Each point is reached from the start by the listed moves, each made 0, 1 or 2 times, or once backwards (-1), plus a little noise. Is the number of moves made odd or even? Then give how often each move was made.
In the rows, 128 means zero.

Moves:
(1): [127 134  83]
(2): [ 98 133 127]
(3): [128 165 147]
Start: [120 126 125]
Points:
[151 114 171] => even (-1, -1, 0)
[ 61  93 148] => even (-1, 2, -1)
[150 158 146] => even (0, -1, 1)

Moves:
(1): [152 122 147 106 124 117 122 149 118 134 149 109]
(2): [136 125 109 144 138 128 119 109 126 122 127 123]
(3): [124 138 148 130 115 112 130 125 145 129 138 116]
(4): [130 120 148 136 112 134  68 134 106 120 146 111]
(5): [122 108 130 106 143 130 113 115 136 137 124 131]
(6): [138 145 135 120 132 152 112 120 128 139 114 131]
(7): [125 138 118 129 140 137 138 140 131 133 148 130]
(8): [150 140 132 126 142 133 130 161 143 117 143 149]
(9): [139 134 113 115 107 157 124 119 150 132 142 139]
Start: [131 146 131 116 126 104 134 145 131 110 114 125]
Points:
[121 125 129 188  73  53  77  89  95  75 121  57] => even (0, 2, 1, 1, -1, -1, -1, -1, 0)
[ 98 110  78 166  96 155  30  98  87  92 148 105] => odd (-1, 1, -1, 2, 0, -1, 1, -1, 1)
[ 88 174 107 174 148 146 102 138  65 114 103 111] => odd (-1, 0, -1, 1, -1, 1, 2, -1, -1)
[114 194 105 167 141 164  49  64 123 127 115  94] => even (-1, 2, 1, 1, 0, 2, 2, -1, 0)
[156 101 188  27 104  76 113 177 189 114 162 133] => odd (1, -1, 1, 0, 2, -1, -1, 1, 1)
